Each row of a before or after table is a point. One or more steps were done to the points. Then noise was added and the rows were shuffled. The steps act on columns, c1 being the first. Write out the steps. A step turns or swaps two columns, mirrors them in a line or flattens them onto one, adds a multiple of one to another, or multiplies or shifts one. Angles are multiples of 10 degrees, from the lower column toward the higher: turns from -170 to 170, lines from 10 to 170 but not 90. Use the fewest steps. Two steps may share a column if one is a turn and the other turns, adds or multiplies; they go together, in the order done. Otherwise the lowest column goes first.
In the rows, 128 means zero.

Before (13 x 2):
[[166 206]
 [132 134]
 [144  79]
 [166 187]
 [148 197]
 [113 139]
 [171 186]
 [ 73 141]
 [124 147]
 [ 96 108]
 [179 185]
 [127 153]
 [139 174]]
After:
[[122 126]
 [ 96  94]
 [ 77  79]
 [ 56 102]
 [136 109]
 [168  89]
 [116 106]
 [ 64  97]
 [ 57  79]
 [122 108]
 [166 128]
 [ 60  99]
 [138 179]]
Steps: turn c1 and c2 by 150 degrees

Before:
[[ 68  96 179]
 [120 132 110]
 [135 110 178]
 [ 71 104 178]
 [126 149 158]
 [123 121  82]
 [140 169  83]
 [135  94 105]
 [ 28 136 102]
 [139 169 134]
 [ 47 103 173]
 [143 147 169]
 [ 32 117 126]]
After (13 x 3):
[[ 41 104 157]
 [126 109 180]
 [138  94 108]
 [132 119  84]
 [123 133 109]
 [138 170 137]
 [ 33 137  85]
 [135 148 170]
 [ 57  96 169]
 [ 64 103 169]
 [ 32 117 107]
 [118 151 159]
 [146 169  86]]
Steps: turn c1 and c3 by 10 degrees

Before, 8 rows:
[[183  73 144 125  78 167]
 [ 88 140 154  90 116 123]
 [ 33 180 104 131 130 127]
 [ 88 183 132  98  77  83]
 [112 143 151 113 127  51]
 [136 186 197 121 128  54]
 [135 153 117  72 118 131]
 [138 125 113 122 126 152]]
After:
[[136 187 205 123 127  57]
 [ 87 141 117  89 116 123]
 [ 33 180   9 130 130 127]
 [111 143 135 112 126  53]
 [135 154 126  71 119 131]
 [184  73 200 126  77 166]
 [140 125 122 125 125 151]
 [ 89 183  91  98  76  83]]
Steps: add 1 times c1 to c3

Before, 13 rows:
[[ 93 171  90 126 104 212 190 170 133]
 [148 120 118  93 119 134 190 173 165]
 [153 129 142 147  52 103  68  78 168]
 [ 55 127 103  93 143 152 183 226 177]
 [180 116 151 212  91 156 109 105 168]
 [156 116 169 169 136 219  89 149 183]
 [165 154 131 181 141 129  94 106 167]
 [145 109 111 166 139 164  77  79 205]
 [159 157  81  92  87  81  84 154  94]
 [160  67 146 164 124 194 139 125 134]
 [ 98 113 104 150 130 165 167 221 146]
 [171 201 111  92  54  99 106 128 124]
 [127 123 171 151 134 149 128 120 120]]
After (13 x 9):
[[ 99 113 106 141 129 165 167 220 145]
 [157 115 168 159 135 220  89 150 182]
 [148 120 119  85 119 134 189 172 163]
 [180 117 152 201  92 156 108 105 169]
 [160  67 146 154 123 193 140 124 132]
 [170 199 110  81  53  99 107 128 125]
 [152 128 142 137  51 104  69  78 166]
 [164 153 130 171 142 127  94 106 168]
 [ 94 171  89 116 105 211 189 170 132]
 [ 54 127 102  82 143 152 183 226 178]
 [159 157  79  81  87  82  85 154  94]
 [147 107 111 157 138 164  77  80 203]
 [126 122 172 141 134 150 129 121 120]]
Steps: shift c4 by -10

Before, 12 rows:
[[147 165 169 173 110 172  98  96 106 133 101 135]
 [163 183 195 164 127  73  95 171 137  89  56  53]
 [157 146 153 155  93 175 144 143 159 193  64 102]
 [119  68 171  97 183  92 180 146 118 179  65 101]
 [156 180 165 121 145 152 138 103 145 194 130  44]
 [200  86  96 135 106  86  92 170 139 134 139 161]
 [ 84 111 152 110  78  72 182 165  48  82 102  83]
 [ 96 134 107  97 157 112 120 121 113 153  86 101]
 [116 148 131  92 102 185 118 131 128  81 132  49]
 [193  76  94 189 116  81  88 183  99  88  47  84]
 [ 84  93 138 175  84  97 169 132 116  73  82  87]
 [100  85 133 160 193  98 133 202 125 172 118 116]]
After:
[[146 115  86 171 112 175  38  95 107 133 101 156]
 [200 171 159 133 105  71  33 169 138 133 141 130]
 [162 113  61 165 127 160  34 171 138  88  56  27]
 [101 130 125 158 192  75  73 202 125 173 120 109]
 [158  84 104 153  92 159  85 142 161 193  64 140]
 [117  39 121  95 104 166  59 130 126  82 132 114]
 [118 116  86  97 184  59 121 144 117 177  64 100]
 [191 111 162 191 114  63  27 183  97  88  50  78]
 [ 96 118 149 100 156 129  59 122 112 153  89  96]
 [ 82 123 102 110  77  92 120 166  47  82 103  64]
 [154  61  89 121 148 185  77 103 145 193 131  78]
 [ 83 110 118 174  82  82 109 132 116  75  81  88]]
Steps: turn c2 and c6 by 70 degrees; turn c2 and c12 by -50 degrees; multiply c3 by -1; shift c7 by -60

Before (8 x 14):
[[139 113 121 115 102 120 134 113 135 133 118 103 125 123]
 [117 119 125 129 109 115 130 109 125 117 119 138 119 127]
 [136 152 120 120 127 147  98 118 159 125 130 168 138 165]
 [154 134  99 126 105 152  85 134 125  89 186 136 135 167]
 [126 120 114 118 110 140 142 106 132  97 129 125 138 145]
 [134 127 121 115 158 114 118 106 139 132 118 103 137 106]
 [130 133 114 125 129 141 129 168 128 132 123 104 105 124]
 [115 123 124 129 115  98 139 110 179  87 129 106 125 112]]
After (8 x 14):
[[139 127 121 116 102 120 135  83 135 133 118 102 125 124]
 [134 128 122 115 158 113 118  62 140 131 117 103 137 107]
 [129 128 114 125 129 141 129 248 127 131 123 104 106 124]
 [115 127 124 129 115  98 139  75 179  87 129 107 125 112]
 [138 128 119 120 127 146  98  99 159 125 129 169 138 165]
 [117 128 126 129 109 115 129  72 125 117 118 138 119 126]
 [126 127 115 118 110 140 142  62 132  98 129 125 138 145]
 [155 128  98 126 105 152  85 146 125  90 186 136 136 167]]
Steps: multiply c2 by 0; multiply c8 by 3

Before, 8 rows:
[[151 101 114 127 122 151 132  63 111 103 142 170  77 198 124 153 112  54
  144 115]
 [ 95  78 139 211  89  47 144 159 180 142 117 170 161 156 144  77 120 169
   71  37]
 [106  89 129 192 120 119 144 134 101 125 130 100 119 133  81 143  95 126
  113  97]
 [117 133 140  82 140 119 114 160 149 152 140  89 162 102 110 141 138 159
   77  50]
 [108 153 183 213  51 124 137 120 208 121  68  93 122 103 135  92 148 221
  147 108]
 [108 140 110 137 147 113 125 152 132 112 179 128 202  70 144 171 100 158
  114 146]
 [ 91  35  89  61 176  96 129 130 101 122 135  80 167 124 153 196 157 185
   88 165]
 [168  91 188 190 150 160 146 103  16  75  72 178 208 141 163 114 137 124
   94 229]]
After:
[[105  89 119 180 122 119 133 133 100 125 130 100 119 133  79 109  95 126
  113  98]
 [ 95  79 141 218  89  48 107 157 181 142 116 171 162 156 133  96 120 168
   71  37]
 [ 91  35 160  47 176  96 155 130 101 121 136  79 167 123 148 157 157 184
   88 165]
 [150 100 136 119 122 152 140  64 112 102 142 170  77 197 122 130 113  54
  144 114]
 [108 152 112 215  50 124  76 120 209 121  68  92 122 102 130  97 150 220
  147 108]
 [168  90 126 187 150 159  59 103  17  75  73 180 206 142 150 107 138 124
   94 228]
 [118 132 104  83 140 119 129 160 148 153 140  90 162 102 120 145 139 159
   78  50]
 [107 139 144 123 147 113 141 152 133 113 178 128 202  71 144 131 100 157
  113 146]]
Steps: turn c7 and c15 by -30 degrees; turn c3 and c7 by -120 degrees; flatten c4 and c16 onto the line at 160 degrees

Before, 8 rows:
[[179 158 116 122 120 122 107 126 151 150  94 120 121 111 120 139 115 111
  117 118 149  67 126  91  30 130 137 186 120 166  97 122]
 [144 135 136 118 123 126 138 124 124  81  93  78 104 141 119 119 134 114
  118 101 127 100 127 124 155 111 133 112 112 126 143 142]
 [134 154 170 123 123 127  29 132 119 135  93  94 179 137 139 172 131 138
  163  85 112 104 112 132 137 125 118 122 119 103 143 121]
 [185 132 105 128  97 118 132  69 145 126 100 247  98 147 161 132 111 101
  123 129 122 146  53 123 148 111 149 170 112 104 137  93]
 [151 140 109 126 124 146 140 122 148 143 100  80 129 133 124 185 113 119
  117 104 139 166 119 143 141 130 138 124 114 161 142 129]
 [175 143 118 133 106 115 122 123 157 136 161  83 114 108 132 112 137  93
  143 132 140 173 124 105 132 114 151 112 150 127 122 101]
 [182 134 106 110 112 121 138 133 127 140  98 117 143 147 120 129 113 127
  164 121 147 159 127 135 134 122 131 109 121 107 145 138]
 [116 157 154  92 106 119 128 131  92 123 102  88  99 144 148 119 136  96
  119 125 145 148 129 134 118 176 146 143 120 139 139 132]]
After:
[[149 130 135 118 118 127 142 117 124  84  90 174 104 142 124 142 137 117
  115 102 128 100 129 122 153 110 129 110 122 129 144 141]
 [143 156 167 126 125 130  27 132 121 135  93 162 177 139 165  99 130 138
  165  82 112 101 117 135 136 120 119 121 113 101 146 120]
 [ 97 159 116 122 118 121 108 123 151 151  93 166 122 106 140 134 113 106
  117 119 145  67 130  88  30 132 127 183 130 165  94 118]
 [159 150 155  92 108 122 130 134  90 126 101 147  98 144 113 113 134  97
  118 124 145 148 126 132 125 176 129 145 131 141 138 131]
 [124 144 119 129 108 120 120 120 160 137 160 192 114 112 108 129 137  91
  145 130 137 172 123 106 133 112 147 113 152 123 123 102]
 [ 91 135 107 109 108 117 137 136 124 140  95 168 146 145 131 134 113 127
  166 121 148 160 127 135 137 122 124 110 122 107 142 139]
 [  9 128 101 129  94 114 132  68 146 127  94  73  96 148 121  98 111  97
  123 132 127 142  53 121 151 114 131 174 128 103 141  95]
 [138 143 110 128 121 145 143 123 148 142 101 181 130 132 180 108 115 125
  120 102 137 169 118 144 144 133 121 123 127 161 139 127]]
Steps: turn c1 and c12 by 140 degrees; turn c15 and c16 by -110 degrees; flatten c27 and c29 onto the line at 50 degrees
